Rows are points. Each copy is the shape, with its points in the same order, stretched, turned, moved and blurred by noise. Is it also mirrored, or only turned?
In the rows, zero is written as 128.

Shape (8 x 2):
[[119  90]
 [126  63]
 [153 169]
 [145 162]
 [163 129]
 [176 132]
 [135  97]
 [123 148]]
Copy 1 (8 x 2):
[[155 150]
 [181 138]
 [ 76 123]
 [ 83 131]
 [104 107]
 [ 99  90]
 [142 137]
 [102 158]]
Copy 1 is: mirrored
Copy 2 (8 x 2):
[[162  99]
 [165  88]
 [107 156]
 [116 148]
 [110 115]
 [ 93 113]
 [153 101]
 [128 147]]
Copy 2 is: mirrored
Copy 3 (8 x 2):
[[ 94  80]
 [ 91  52]
 [167 146]
 [154 147]
 [155 114]
 [172 117]
 [119  86]
 [113 129]]
Copy 3 is: only turned
Copy 4 (8 x 2):
[[101 133]
 [ 70 125]
 [199 112]
 [191 117]
 [155 101]
 [163  89]
 [111 120]
 [167 135]]
Copy 4 is: only turned

Shape (8 x 3):
[[144 122 147]
 [115 104 117]
 [128 112 136]
 [134 128 150]
 [ 64  97 158]
 [191 207  99]
 [106 133 123]
 [129 134 137]]
Copy 1 (8 x 3):
[[136 154 113]
 [131 107  99]
 [131 127 109]
 [130 147 122]
 [165  65 153]
 [ 39 208  99]
 [112 106 124]
 [118 136 120]]
Copy 1 is: only turned
Copy 2 (8 x 3):
[[108 120 140]
 [ 89 129 101]
 [ 95 124 116]
 [107 110 133]
 [ 66  65  90]
 [202 174 127]
 [109 116  89]
 [119 111 121]]
Copy 2 is: mirrored

Shape (8 x 3):
[[112 178 126]
 [138 179 100]
 [147  75 125]
 [108 101 126]
 [138 162 102]
 [155 190 114]
 [175 115 128]
 [124 171 133]]
Copy 1 (8 x 3):
[[ 91 142 130]
 [106 162 106]
 [178  64 122]
 [152  73 155]
 [117 152 109]
 [ 88 172  83]
 [147 107  84]
 [ 91 133 119]]
Copy 1 is: mirrored
Copy 2 (8 x 3):
[[153 165 149]
 [173 151 110]
 [111  81 108]
 [130 105 157]
 [165 138 108]
 [164 168  90]
 [126 119  74]
 [144 168 135]]
Copy 2 is: mirrored
Copy 3 (8 x 3):
[[161 162 109]
 [143 189 117]
 [ 82 107 142]
 [110 105 109]
 [129 177 118]
 [153 190 139]
 [104 144 164]
 [158 153 119]]
Copy 3 is: mirrored
Copy 4 (8 x 3):
[[118  93  78]
 [127  76 105]
 [157 154 192]
 [163 146 136]
 [139  86 116]
 [107  66 104]
 [123 109 174]
 [114  96  90]]
Copy 4 is: mirrored

Shape (7 x 4):
[[142 187 144  94]
 [ 86 162 157 142]
 [ 90 158 113 133]
 [131 106 172 148]
 [119 118 109 108]
 [133 112 167 171]
 [140 151 180 100]]
Copy 1 (7 x 4):
[[124 181  50 134]
 [126 163 136 170]
 [123 178 148 144]
 [144  80 122 172]
 [114 126 128 124]
 [161  77 139 175]
 [124 130  62 158]]
Copy 1 is: mirrored
Copy 2 (7 x 4):
[[154 104  95  82]
 [159 115 158  94]
 [137 159 156  96]
 [126  84 134 169]
 [119 169 117 152]
 [105  75 150 160]
 [167  82  90 129]]
Copy 2 is: mirrored

Shape (8 x 4):
[[106 158 133 119]
 [162 142 109  84]
 [110 149 101  98]
 [ 78 134 115 162]
 [167  87 137 156]
 [146 120  93 179]
 [118  95 136 163]
 [ 59 183 120 172]]
Copy 1 (8 x 4):
[[105 126 145 110]
 [119 159  96 103]
 [101 115 113  90]
 [ 95  70 139 120]
 [148 114 104 161]
 [ 93  85  90 165]
 [136  86 126 144]
 [ 61  78 172 126]]
Copy 1 is: only turned
Copy 2 (8 x 4):
[[138  95 135 125]
 [110 128  81  98]
 [108  97 126  99]
 [117 107 178 151]
 [130 187 133 155]
 [101 162 127 172]
 [127 153 175 150]
 [139  64 172 173]]
Copy 2 is: mirrored

Shape (11 x 6):
[[149 131 157 141 161 146]
 [116 114  93 125 112 109]
 [168 173 172 159 133 120]
 [ 64 138 144  73 129 134]
 [165 109 105 130 100 116]
 [134 180 161  97 160 125]
 [175 114  76 127 101 134]
 [140  86 142 141 101 138]
 [140 166 188 138 139 154]
 [164 118  98 137  87 146]
 [118 131  93 196 118 142]]
Copy 1 (11 x 6):
[[114 117 139  70 124 153]
 [138 121 129 141 170 120]
 [123 135 167 102  90 173]
 [ 84 177 110 135 165 118]
 [127  97 153 138 132 122]
 [114 180 150  91 115 134]
 [146  93 142 133 131  99]
 [ 99  83 134 116 140 144]
 [ 86 143 138  88  85 164]
 [136  92 139 143 112 114]
 [163 101  97 120 130 165]]
Copy 1 is: only turned
Copy 2 (11 x 6):
[[146 113 150 156 113 173]
 [108 128 115 115 147 109]
 [205 122 132 157 102 153]
 [102 163 173 208 156 109]
 [137 122 133  90 148 124]
 [167 168 147 190 140 157]
 [125 138 115  62 138 126]
 [129  96 170 125 127 121]
 [175 134 168 193  97 158]
 [130 141 133  82 118 108]
 [125 117  94 112  63 117]]
Copy 2 is: only turned
Copy 3 (11 x 6):
[[ 91  99 155 151 145 167]
 [173 164 119 119 138 115]
 [ 66 129 183 123 179 139]
 [192  70 186 116 110 106]
 [123 189 114 128 109 127]
 [117  81 195  89 156 159]
 [127 207 100 130 112 157]
 [118 154 141 173  98 106]
 [ 80  94 215 152 158 139]
 [114 204 138 147 111 138]
 [150 183 130 195 203 123]]
Copy 3 is: mirrored
Copy 4 (11 x 6):
[[114 127 141 126 126 170]
 [164 128 125 144 152 100]
 [ 93 191 141 138 134 167]
 [127 112 102  56 120  90]
 [187 166 142 156 151 134]
 [ 97 155 131  70 154 152]
 [205 152 125 163 168 151]
 [174 147 136 153 100 128]
 [ 94 164 116 103 108 171]
 [195 165 110 160 142 152]
 [124 113  93 203 128 148]]
Copy 4 is: only turned

Shape (9 x 6):
[[143 103 138 149 114  82]
 [148 147 127 161 127 137]
 [148 150 170 146 126 109]
 [ 68  54 163 127 156 156]
 [162 148 131 141 153  90]
 [121 145 137 141 103  97]
 [ 54  91 148  82 168 166]
 [181 127 132 128  99 107]
 [167 129 167 138 111  98]]
Copy 1 (9 x 6):
[[156 124 129 164 102 146]
 [115 127 149 148 141 127]
 [116 124 151 140  94 129]
 [208  49 118  97 112 117]
 [120 166 138 132 122 125]
 [105 128 110 152 101 145]
 [175  54  95  54 127 126]
 [132 141 144 154 119 164]
 [133 120 148 146  89 147]]
Copy 1 is: only turned
Copy 2 (9 x 6):
[[136  57 115 135 121 109]
 [164 139 138 134 138 132]
 [142  99 160 108 125 124]
 [ 84  87 200 209  82 161]
 [121 118 122 110 148  90]
 [145 102 117 106  96 126]
 [ 45 136 192 183  68 191]
 [141  89 100 112 159 146]
 [142  74 143 110 143 146]]
Copy 2 is: only turned
Copy 3 (9 x 6):
[[123 101 112 112  99  94]
 [ 96 141 149 120 108 142]
 [129 104 171 111  90 125]
 [ 78  69  87 169 166 126]
 [166 139 136 126  78 125]
 [117 131 146 108 126 100]
 [129 102  91 173 205 139]
 [139 113 134  70 104 138]
 [137  91 156  93  81 122]]
Copy 3 is: only turned
Copy 4 (9 x 6):
[[123  99 110 175 125  86]
 [173 136 132 162 129 100]
 [140 115 153 154 148 100]
 [125 117  69 144 200 190]
 [136 120 150 163  99 106]
 [126 137 126 144 145  86]
 [123 145  79  95 189 210]
 [161  88 123 151  97  61]
 [142  89 141 156 129  80]]
Copy 4 is: mirrored

Shape (12 x 8):
[[163 116 138 116 147  77 131 102]
 [106 143 116 150 148 135 145 117]
 [140 141 147 110 152 149 122 111]
 [124 106 137 119 150 135 153 165]
 [138 118 110 104 121 130 145 116]
 [162 154  61 129 127 155 145 103]
 [115 149 121  97 138 119 133 105]
 [111 144 109 117 142 143 121 249]
 [134 124 148 111 144 138 147 151]
 [139  71 146 115 148 125 116 106]
 [135 127 148 114 125 153 112 119]
 [110 153 145 140 101 152 139 103]]
Copy 1 (12 x 8):
[[ 98 125 130 147  89 132 202 119]
 [136 135 137 118 163 125 153 161]
 [131  99 146 112 130 113 173 117]
 [155 109 131 115  86 149 127 143]
 [122 111 149 148 118 130 147 136]
 [139 138 190 153 157 110 162 132]
 [114 111 150 122 141  98 158 154]
 [171 151 163  77  73 119  57 121]
 [138 103 141 112  98 146 147 131]
 [128  99 104 153  91 132 161 102]
 [119 105 138 126 127 127 149  97]
 [ 95 115 140 125 178 152 145 135]]
Copy 1 is: mirrored
Copy 2 (12 x 8):
[[ 90  90 137  94 136 119 114 167]
 [133 151  97  96 127 125 176 139]
 [ 85 149 115 101 106 139 117 132]
 [122 179 167 109 176 131 114 151]
 [125 125 123 110 127 179 130 133]
 [115 122 116 116  75 223 196 117]
 [115 127 102  92 133 156 135 106]
 [116 237 243  97 175 145 146  63]
 [ 98 168 155 114 157 140 114 143]
 [128 122 138 104 102 129  73 189]
 [102 150 126 134  94 149 107 119]
 [119 145  75 160 121 140 152 101]]
Copy 2 is: mirrored
Copy 3 (12 x 8):
[[152  61 174  98 104 106 127 123]
 [138 102 128 127 160 135 152 145]
 [114  98 159 141 133 117 144 151]
 [147 122 148 118 118 140 148 142]
 [130 118 123 114 113  84 126 129]
 [110  93  81 120 103  61 142 148]
 [132  98 140 147 129  91 125 127]
 [137 141 122 170  87 183 131 130]
 [136 113 154 126 112 133 149 133]
 [131 123 170  86 145 120 112 160]
 [105 127 147 127 137 122 127 137]
 [110 123 127 126 163 120 148 109]]
Copy 3 is: mirrored
